Each row is a point. Two turns around zero, p and q, are shown by what they do to some points. Where does a point land after both, in the order given? Backwards means that the second turn is done in reverse. Each puzzle has new turns, and all numbers are rounded.

Turn p:
[.43, .24, -.15] => [.42, -.24, .17]
[-.18, -.28, .40] => [-.47, -.11, -.19]
[.23, .56, -.22] => [.41, -.03, .49]
[-.32, -.30, .08] => [-.31, .19, -.25]
[.27, .10, -.28] => [.40, -.04, .03]
[-.44, -.31, .18] => [-.46, .23, -.24]
Turn q:
[.06, -.05, -.32] => [-.02, .07, -.32]
[-.25, -.23, .26] => [-.28, .11, .31]
[-.51, .40, .36] => [.31, .35, .57]
[.15, -.28, -.03] => [-.26, -.15, -.12]
[.55, .17, -.28] => [.26, -.38, -.45]
Where do these land?
p, then q backwards: [-.43, .26, .41] => [-.29, -.48, .33]
p, then q: [-.26, .33, .14] => [.08, .05, .43]
p, then q: [.05, .01, -.32] => [.19, -.22, -.13]
q, then p: [.52, -.21, -.14] => [.11, .31, -.47]
p, then q: [-.29, -.23, -.39] => [.49, .07, -.22]
p, then q backwards: [.42, -.16, .29] => [.53, -.06, .07]

Turn p:
[.07, .33, -.12, -.15, .00, .12] => [-.15, .26, -.14, -.09, .01, .22]
[-.17, .45, -.37, -.01, .23, -.04] => [.02, .09, -.24, .08, .00, .59]
[.02, .30, .22, .14, .10, -.13] => [-.10, .07, .14, .15, .32, .16]
[.41, .29, .13, .00, .15, .01] => [-.30, .08, .06, -.25, .34, .14]
[.08, -.32, .04, .04, -.25, .13] => [.11, -.02, -.04, -.10, -.07, -.40]
[-.19, .00, .11, -.22, .13, .08] => [-.01, .11, .22, .04, -.22, .10]
[-.08, -.04, .00, .18, .03, .24] => [.28, .09, .03, -.09, .05, -.01]
[.19, -.27, .01, .03, .26, .10] => [.07, -.22, .17, -.32, -.02, -.03]
[-.35, -.74, -.03, -.02, -.66, -.50] => [.09, -.45, -.21, .58, -.42, -.77]
Turn q:
[-.01, -.24, -.10, .08, -.06, -.32] => [-.28, .05, -.02, -.02, .17, -.26]
[.20, .28, -.30, .20, .50, -.05] => [-.35, -.20, -.32, -.19, -.19, .40]
[-.12, .19, .75, -.14, -.04, -.07] => [.43, .04, .42, -.28, .40, .20]
[.00, .18, -.30, .02, -.27, .03] => [.13, -.03, -.30, -.02, -.18, -.23]
[-.27, -.34, -.28, .02, -.07, .26] => [-.05, .16, -.12, .53, -.06, -.11]
[.53, -.13, .00, .08, -.26, .08] => [-.05, -.36, .25, -.04, -.29, -.31]
[.01, -.06, -.01, .18, .11, -.02] => [-.14, -.12, -.03, .06, .08, .06]
[-.33, .12, .24, -.44, .10, .09] => [.31, .46, .13, -.04, .06, .25]
Where do these land?
q, then p backwards: [-.39, .34, .40, .15, -.23, -.11] => [.08, .06, -.06, .67, .07, .23]
q, then p: [.01, .31, -.04, .14, -.10, -.43] => [-.23, -.17, -.05, -.07, -.42, .22]
q, then p: [-.14, -.34, -.23, .11, -.25, .10] => [.14, -.29, -.14, .25, .29, .06]
p, then q: [.23, -.58, -.07, .01, .18, .15] => [-.12, .34, .43, -.12, -.05, -.35]
q, then p: [.34, -.14, -.13, -.04, -.07, .29] => [.07, .00, -.07, .22, .09, -.42]
p, then q: [-.17, .08, .00, .08, .41, .11] => [.18, -.16, .31, .11, -.20, .14]
q, then p backwards: [.12, .32, .07, -.45, .06, -.10] => [.04, -.02, -.10, -.17, .19, .51]
